Each point is reached from the start by the listed moves, each made once or not at all, plus a little noise. Is the number of moves made odd or even? Then give how often each move was made.
In the rows, zero is written as 128.

Moves:
(1): [172 108 150]
(2): [153 158 154]
Start: [147 129 131]
Points:
[191 108 155] => odd (1, 0)
[147 128 124] => even (0, 0)
[213 138 173] => even (1, 1)

Moves:
(1): [188 121 131 113 129 108 109 121 134 126 136]
(2): [130 181 131 127 138 112 137 144 111 121 123]
(3): [133 125 173 142 128 129 140 125 115 123 127]
(4): [144 128 124 175 117 134 112 128 129 160 108]
(5): [118 121 130 127 164 127 122 124 144 147 133]
(6): [140 135 126 127 128 170 122 124 133 131 142]
(7): [142 128 110 134 147 125 193 115 108 128 121]
(8): [146  99 123 135 146 154 162 201 136 119 117]
Start: [146 132 138 149 150 102 157 156 111 173 138]
Points:
[168 156 134 154 179 112 196 249  99 151 121] => even (0, 1, 0, 0, 0, 0, 0, 1)
[183 154 134 197 200 154 170 240 124 215 117] => odd (0, 1, 0, 1, 1, 1, 0, 1)
[223 120 122 196 202  81 183 131 114 222 128] => even (1, 0, 0, 1, 1, 0, 1, 0)

Moves:
(1): [173 141 130 125 119 119 134 136 140 129 146  99 129 146 127  94]
(2): [118 179 141 123 120 120 101 107 142 118 144 141 130 123 133 121]
(3): [ 98 121 171 160 109 118 113 140 134 122 129 109 139  95 106 136]
(4): [129 129 120 185 102 127 116 129 133 165 129 126 109 100 130 137]
(5): [122 139 136 157 168 131 123 129 137 124 123 123 122 134 138 115]
(6): [135 123 139 101 132 176 136 123 134 117 118 118 129 113 141 133]
(7): [101 159 144 120 119 130 171 129 148 138 131 123 122 131 138 102]
(8): [122 124 111 128 118 124 129 191 137 124 127 148 152 134 136 121]
(9): [124 109 119 110 129 140 113  90 165 129 138 123 142 145 105 124]
(10): [120 115 155 106 134 137 125 145 130 158 137 132 156 132 121 155]
(11): [115  95 131 110 136  95 122 123 138  99 179 113 114 101 157 148]
(12): [134 111 166 135 137 132 139  96 123 132 151 166 164 114 126 117]
(13): [124 151 120 139 140 140 148 108 114 113 138 110 159 138 143 134]
(14): [118  98 140 177 103 148 101 141  99 161 140 131 116 173 133 111]
Start: [117 128 114 107 100 108 110 145 133 152 110 156 151 169 143 109]
Points:
[ 95  34 165 131 131 157  80 137 172 139 188 182 194 187 185  78] => odd (0, 0, 0, 0, 1, 1, 0, 1, 1, 0, 1, 1, 0, 1)
[ 65  64 238 179 106 181  78 216 128 196 145 187 232 172 147 104] => odd (0, 0, 1, 0, 1, 1, 0, 1, 0, 1, 0, 1, 0, 1)
[115 109 148  60 109 165 114 157 142 173 110 153 180 158 148 139] => even (0, 0, 0, 0, 0, 1, 0, 0, 0, 1, 0, 0, 0, 0)
[ 96 122 216 244  54 162 119 204 163 211 154 147 181 157 163  23] => odd (1, 0, 1, 1, 1, 1, 1, 1, 0, 0, 0, 1, 0, 1)
[ 95 133 179 161 108 170  68 166 135 163 146 217 197 194 183  59] => even (0, 1, 0, 0, 1, 1, 0, 1, 0, 0, 0, 1, 0, 1)
[ 85 160 196 204  88 106 110 171 168 204 248 160 219 189 218  55] => odd (1, 1, 0, 1, 1, 0, 1, 1, 0, 1, 1, 1, 1, 1)
[ 79 145  95  75 101  85  87 125 191  97 196 146 209 167 176 114] => odd (0, 1, 0, 0, 0, 0, 0, 1, 1, 0, 1, 0, 1, 0)

Moves:
(1): [133 119 122 134 114 132 129 128 130 129 123 131 136 134 128 134 127 125
 135 116 121 123 127 134 134 122]
(2): [126 121 113 137 102 127 165 117 136 113 130 135 108 121 104 130 142 136
 106 137 142 134 118 115 120 144]
(3): [132 140 142 145 135 128 119 121 121 131 134 139 140 142 114 117 112 130
 141 136 132 114 135 110 125 101]
(4): [124 140 111 156 137  98 133 132 114 122 130 131 127 118 125 100 132 131
 119 127  93 116 120 136 110 149]
(5): [128 128 148 122 125 149 124 118 123 143 126 126 115 153 113 138 114 137
 126 139 145 143 131 132 136 121]
(6): [126 117 135 132 131 127 146 132 134 102 137 122 124 164 120 115 126 125
 132 128 123 127 140 114 144 133]
(7): [130 127 141 142 151 141 117 118 106 122 109 115 131 120 134 125 129 135
 130 128 140 137 121 118 117 135]
(8): [134 135 137 119 126 130 133 129 116 133 130 130 132 135 135 121 120 112
 123 130 116 129 121 131 123 124]
(9): [128 142 165 140 134 125 100 158 132 100 103 144 126 133 116 116 124 150
 140 113 146 109 137 129 119 114]
(10): [113 116 126 135 102 115 136 132 116 125 140 121 158 112 123 117 125 132
 100 111 115 129 127 142 158 114]
(11): [119 134 121 126 111 145 127 134 138 134 131 130 113 148 162 134 137 141
 122 124 163 139 131 128  99 130]
(12): [107 123 141 129 146 120 138 129 111 109 110 163 137 126 124 136 109 122
 135 124 126 119 141 110 136 132]
(13): [130 141 126 117 127 138 129 114 135 129 126 138 133 135 130 125 123 143
 137 124 122 126 124 121 132 135]
(14): [112 122 119 149 129 127 139 157 138 131  89 116 173 127 116 115 145 132
 140 123 143 118 137 138 121 137]
(15): [129 139 126 129 125 118 123 135 120 118 124 132 122 118 128 127 122 129
 139 138 144 123 127 126 133 131]
(16): [118 134 132 129 141 128 119 133 117 130 126 121 132 125 122 142 136 129
 136 124 109 125 114 117 143 123]
(17): [114 124 141 126 136 148 142 108 125 134 136 141 113 125 130 122 129 120
 135 132 136 122 119 127 132 127]
(18): [131 119 138 116 129 136 125 125 108 139 142 132 140 129 148 138 143 122
 126 127 117 123 137 141 145 112]
(19): [125 126 140 139 127 125 101 138 123 144 155 120 134 117 137 129 135 124
 135 131 125 124 125 126 120 138]
(20): [114 125 140 125 127 122 150 109 131 112 130 124 138 137 128 127 115 142
 129 143 119 126 119 136 135 119]
(21): [129 124 125 137 146 137 131 138 137 115 123 132 150 141 102 137 128 130
 129 132 133 133 115 130 135 128]
(22): [121 128 141 137 109 139 120 147 138 129 128 136 123 129 138 122 153 136
 136 116 138 171 143 144 108 107]
(23): [138 141 138 135  97 126 138 135 125 119 156 121 130 140 122 133 106 129
 124 113 131 128 143 136 122 117]
(24): [119 143 141 111 114 102 120  95 117 117 157 130 119 143 128 117 136 126
 133 114 118 127 123 139 108 116]
Start: [120 132 148 126 131 117 140 129 118 131 140 105 134 120 134 120 148 114
 135 107 134 144 137 143 132 129]
Points:
[ 67 133 212 176 143 124 178 142  49  90  87 141 205 123 112 113 160 131
 169 124 153 157 142 124 132  83] => odd (0, 1, 1, 0, 0, 0, 1, 1, 0, 0, 0, 1, 0, 1, 1, 1, 0, 1, 0, 1, 0, 1, 0, 0)
[101 181 249 147 129 105  91 164  50  79 161  91 195 168 133  89 155 133
 195  66 127 100 150 146 119 105] => even (0, 0, 0, 0, 0, 1, 1, 1, 1, 0, 0, 0, 1, 1, 1, 1, 0, 1, 1, 0, 0, 0, 1, 1)
[ 95 126 192 146  98 101 177 121  55  96 188 157 182 139 115  95 124 111
 135 112 115 116 157  98 187 109] => even (0, 1, 1, 0, 0, 1, 0, 1, 0, 1, 0, 1, 1, 0, 1, 0, 0, 1, 1, 0, 0, 0, 0, 0)
[ 40 187 226 179 132 109 173 101 108  41 137 205 128 177  92  83 159 188
 171  91 144 143 110 120  74  91] => odd (0, 1, 1, 1, 0, 0, 0, 0, 1, 0, 1, 1, 1, 0, 0, 1, 1, 0, 0, 1, 1, 1, 0, 1)
[122 144 215 143 127 154  89 147  75 154 144  96 124 125 154 114 153 119
 155 119 173 201 139 155 100 115] => even (0, 0, 0, 0, 1, 0, 1, 1, 0, 0, 0, 0, 0, 0, 1, 0, 0, 0, 1, 0, 0, 1, 0, 0)
